Each wall is flat, endless, passes through zero and stands at right angles to its row. A trip goes straight from one point to another. Which walls does it cross, in order?

Walls:
(1): [ 19, -72, -46]
(2): [ 19, -33,  33]
(3): [-82,  -8, -19]
(4): [-43,  -9, -53]
(5): [ 26, -33,  12]
(6): [-3, 31,  1]
(7): [-35,  -2,  12]
Trips:
[13,  8, 14] to [ 14, -25,   6] -> 6, 1
[-12,  46,  11] to [-11,  36,  46] -> 3, 2
[ -7, -54, -17] to [-35, -46, -35] -> 2
[  0,  -2, -16] to [-23,  -9, -35] -> 7
[  0, -53,  12] to [-35,  -7,  20] -> 4, 1, 5

Walls:
(1): [ 15,  -2,  13,   7,  34,  51,  -7, -18, -30]
(2): [ -3, -52, -19,  19,  -5,  22,  37,  -4, -40]
(3): [-19, -10,   0,  -4,   3,   3, -19,  -3,  37]
(4): [-55,  67,   8, -35, -11, -24,  63,  13, -16]
(5): [  5,  70,   0,  60,   5, -10, -41,  15,  12]
(6): [-34, -25,  63, -28, -15, -26,  13,   6, -17]
(7): [-35, -36, -17, -39,  33,  11,  17, -28, -11]
Trips:
[-21,  -6,  16,  17,  -5,  12, -15,  36, -58] to [ 18,  -7,   8,   1, -19,  43,   7,  32,  21] -> 4, 5, 6, 3
[ 19,  -2,  -6,  -9,  10,  28, -14,  34,  42] to [ 55,  -4,  28,  -9,  14, -34, -55, -42, -37] -> 3, 6
[-34,   6,  -8,   0,  12,  -2, -49, -17,   0] to [-21,   0,  24,   4,  25,  -1, -15,  -5, -29] -> 6, 4, 3, 2
[ 41, -37,  41, -70,   2,  15, -53,  62, -33] to [-12, -28, -58,  16, -19,  32,   6, -28, -26] -> 7, 2, 6
[ -3, -35,  40, -21, -35, -47,  18, -34,  -7] to [-35, -18, -14,  -4,  12, -11,  42,  -9,   4] -> 3
[ 40,   6,  36,  -6, -22,  12,  -1,   5,   7] to [ 12, -24, -17,  51, -27,  50, -60,  30, -72] -> 2, 6

Walls:
(1): [-12,   3,  15,  -5, -33,  21,  12, -24, -47,   1, -29,  43,  25,  -7,  26,
 -28,   7,  19]
(2): [ 14, -13,  -1, -28,  -1, -35,  -7, -15,   7,  55,   4,  16,  33, -48,   1,
 -15,  47, -32]
(3): [-19,  27,  10,  47, -31,   6,  11,  29, -13, -20, -36,   8,   3,  11, -30,
 -18,  -6, -27]
(4): [-10,  10,  22,  39,  65, -39,  -5, -12,  13,  -3, -32,  33, -41, -10,  40,
 -19,  -3, -44]
(5): [ 39, -60, -13, -20,  -8, -53,  12,  -6,  -6, -16,   8, -26, -27, -11,   1,
  32, -29,   3]
(6): [ -6,  -1, -21,  15, -27, -17,  22,  -3,  -8,   1, -30, -20,  15, -18,  -5,
  50, -41,  16]
(7): [-23,  32,  32,  38,  59,  -7, -61, -15,  15,   3, -13,  16, -31,  21, -58,
 -31, -25,  36]
(8): [ 31,  32, -15, -18, -49, -17, -15,  -6,  -2, -12,   9,  38,  18,  35, -59,
   7, -37,  10]
(9): [ 15, -66,   4,  17,  86,  41, -28,  11,  -1,  -9,  11,  33,  11, -21,  -5,
  25,  -1,   1]
Trips:
[ 36,  -6,  35, -61,  32, -39,   5,  35,  25,   0,  -9,  13, -23,  13,   1,
 -21,  12,  30] to [ 34,  42,  29,  30,   8, -52, -35,  51,  13,  71,  55, -47,  36,  -3, -34,
 -13,   9,  36] -> 9, 4, 5
[ 10, -12,   8, -81,   8,  -6, -19,  11,  32,  64,  17,  -3, -18,  44,   0,
 -69, -28,  13] to [ 24, -46,  29,  -1, -26,  -6,  18,   3,   7,  -1,  51, -51, -22,  -1,  12,
  -5,  -5,   7] -> 7, 8, 2
[-13, -28, -39, -38, -46, -23,  31,  30, -57, -46, -50,   0, -28,  15,  35,
   1,  36,  10] to [ 41, -46, -25,   0, -12, -47, -22,  45,  -5, -30,   3,  -4, -10,   2, -62,
  20,  21,  40] -> 8, 1, 9, 3, 7
[-19,  25,  -3,  45,  28,  66,  -5, -61,  33,  -7,   0, -18,  -4, -26, -44,
  -5,  47,   9] to [-21,  47,  10, -35,   4,   6,   4,  33, -32, -50, -15, -24, -32, -49, -13,
  30, -19,  -5] -> 4, 6, 9, 5, 7
[ 35, -19,  -5,  17, -28,  -1,  21,   6,  34,  11, -11, -38, -15,  60,  43,
  32,   7,   4] to [-24,  28, -10,  -9,   9,  20, -26, -12,  -5,  -3,  41,   9,  49,  27, -30,
  95,  36,  -8] -> 8, 9, 5, 2
[ 28, -27,  -1,  23,  26, -65,   7,  36,  20,   0,  -2, -10,   6,   3,  -6,
 -21,  -7,   9] to [-34, -23, -58,   1, -34, -17,  18,   8, -58,  59,  32, -42,  19, -33,   3,
 -23,  -7,  -2] -> 7, 9, 4, 1
[ 17,  16,  29, -26, -30,  43,   9, -13, -18, -54,  -7,  -7,  -1, -18,  69,
 -19,   1,   5] to [  4, -20,   3,   9,   2, -20,  49, -40,  17,  -2,  20,  16, -16,   5,  37,
  16,  13, -33] -> 4, 5, 2, 1
[  9,  -5, -45, -19, -17,  20, -47, -35,  -7, -51,   9,  44, -14, -14, -30,
 -12,  -1,  27] to [  9, -45, -18, -38, -16,  -2,   4,  -7, -36,  34,  14,   9,  17,  27,   9,
  28, -40, -14] -> 6, 7, 2

Walls:
(1): [-23, -53, -14,  22,   4,  18,  87,  -3, -18,  -1,  68,  63,  15,  21, -39,
  25,  13, -34,  -4,  12,  23,   9,  48, -20, -25, -22, -24, -15, -22,  -9,
 -22, -61,  -3, -12,  19,   9,  58, -27, -26,  15,   9,  15,  40,  17, -10,
 -36, -18,   6]
(2): [-31,  -8, -60,  40, -24,   7,  22,  33, -19,  60,  12,  69,   4, -14, -12,
  43, -70, -30, -14,  35,  31, -68, -21,  46, -29,  11,  -2, -44,  18,   4,
  10, -17,  13,  17, -18,  18,  21, -37,   7, -34, -31,   2,  30,  22, -59,
 -33,  26,  36]
(3): [ 24,  -8,  -1,   4,   6, -24,   5,  -5,  13,  42, -28,  10, -33, -26, -11,
 -11,  -4, -25, -32,  -7,  25, -58, -58,  42,  26,  -4, -10,  18,  25,   1,
  18,  29, -72,  -8,   4,  32,  36,  26, -35,  -2, -24,  13,   3,  32,  30,
 -19,   4,  58]
(4): [-19,  54, -21,  14,  26,  12,  20,  42,  -4,  17, -45,  52,   4,  37,  -6,
  13, -23,  43, -45, -31, -50,  20,  46,  21, -31,  -5,  34, -11, -10,  -5,
  12,  -8, -55,  11, -31, -51,  66, -10,  30, -20, -24,  -1, -27,  22,  40,
  -1,  76,  15]
(5): [-45, -11,  29,  26,  -2, -12,  33,   6,  43,  30,   3,  48,  -3, -13,  34,
   1, -22,   2,   5, -10,  35, -21, -14, -28,  40,   7,   9, -16,  20,  10,
  -6,  13, -22,  -4, -33, -39, -20, -10, -31,  31,  25,  51, -57, -30,  40,
 -27,  28,   0]
(6): [-12, -33,   5,  38,   1,  25,   3, -30,  -3,  17,   9,  13,  -5,  30,  34,
   6,  -2,  21,  32,  33, -32,  19,  -8,  -6, -43, -50,  30,  25,  -5, -17,
  51, -19,  32, -22, -40, -23,   1,  44,  13,  -2,  26, -29, -21,   5,  55,
 -10, -29,  39]
(7): [ -6,  -1,   2, -13, -30,  70,  19, -12, -62,  19, -40,  15, -11, -26, -21,
 -24, -13, -36, -10, -20,   2,  75,   3, -60,  12, -53, -33, -56,  29, -55,
  13,  18,   9,  43,   1,   0,  13,  47,  -8,  15,  15,  -2, -57,   2, -27,
   3, -47,  18]
(8): [-44, -13,  20, -63,  22, -23, -10,  16, -14,  12, -44, -17, -61,   5,   7,
 -76, -13,  -1, -43,  59,  39,  14, -32, -20, -24, -13,  45,  22,   2, -19,
   2,  -3,  -5,  17,   9, -65, -44, -17,   6, -59,  -7,  23, -11, -43,   0,
 -21,   6, -55]
(9): [ 44,  -3, -34, -28, -15,  13, -44,  19,   1,  14,   2,  -5, -43,   3, -47,
 -29, -56,   1,  18, -31,  15,  47,  22, -41, -35, -16, -39,  -6, -22,  46,
 -12, -27, -23,  46,   3, -11,  76, -38, -26,  11, -23,  36, -32, -81, -48,
   1,  14,  20]
(10): [ 49,  36, -40, -17,  15,  14,  50,  19,  -3, -24,  18,  18, -33,   3,  47,
 -21,  16,  52,   0,   4,  13,   1,  33,  17,  11, -22,  69,   7,  11, -21,
 -17,   9, -43,   9, -48,  12,  -6,   2, -30,  -3,  45, -12,  15, -10, -41,
  48, -23, -16]
Trips:
[ 17,   3, -18,   7, -12, -42, -18, -14,  27,   5,   1, -19, -11, -58,  52,
  -1,  19,   3,  39,  -5,  38,  17,   2,   8,   3, -33,  25,   7,  -1,   7,
  20,  95,  18, -14, -29,  -2, -17,  66,   3, -17,  21,   3,  15,   2,  77,
  14, -32,  30] to [-20, -31,  10, -29,  12, -35,  30,  30,  24, -14, -54,  31,  -7, -25,   1,
 -16, -11,  12, -64, -30,  -7,   6,  11, -66, -13, -58,  26,  18, -39, -29,
  76, -17, -56,   4,  30, -52,  10,  26, -56, -20, -15,  32,  59,  49, -42,
 -44,   8,  36] -> 7, 8, 4, 1, 9, 2
[ 26,  40, -26,  34,  24, -31,  33,  24, -11, -22,  35,  14,  23, -17,  25,
 -24,  12,  -7,  66, -25,  36, -19,  10, -59,  24,  39,  -3,  -3, -48, -15,
  12, -53,  38, -36, -10,   5, -39,   7,  53,  -3, -15,  -5,  -5,  47,   7,
 -46, -28,  16] to [ -1,  12,  -7, -43, -60,  18,  24, -14, -33, -17,  -2,  -9,  17,  -4, -37,
   2,  -1,  -8,  10,  42, -25, -41,  -2, -63,  42,  -4,   8, -30, -17, -17,
  -4,   5,  25,  -5, -20,  13,  -6, -42,  -1, -40, -19,  31, -11,  -3,  36,
 -73,  70,  35] -> 6, 7, 8, 4, 9
[ 29, -24,  17, -13, -16, -28,   0, -40,  22,  41,  65,   1,  25,  10, -35,
 -41,  37,  39,  -5,  26,   8,   3, -11,  25,   9,  17, -55,  31, -10, -22,
   8, -21,  21,  11,  28, -11, -13,  23,  -8,  -8,  64,  68, -18,  -1,  23,
  10, -27,   6] to [  0, -15,  65, -14,   0, -15, -11, -17,  18,  17,   4,  41,  19, -35,  32,
   5,  13, -37, -34,  11,  33, -79, -64, -24,  30,  11,  16,  45, -37, -18,
 -72,  36, -22,   0,  -1,  -9, -30, -43,  49,  -6, -13,  -1,   6, -11,  -7,
 -22,  24,  -1] -> 6, 1, 2
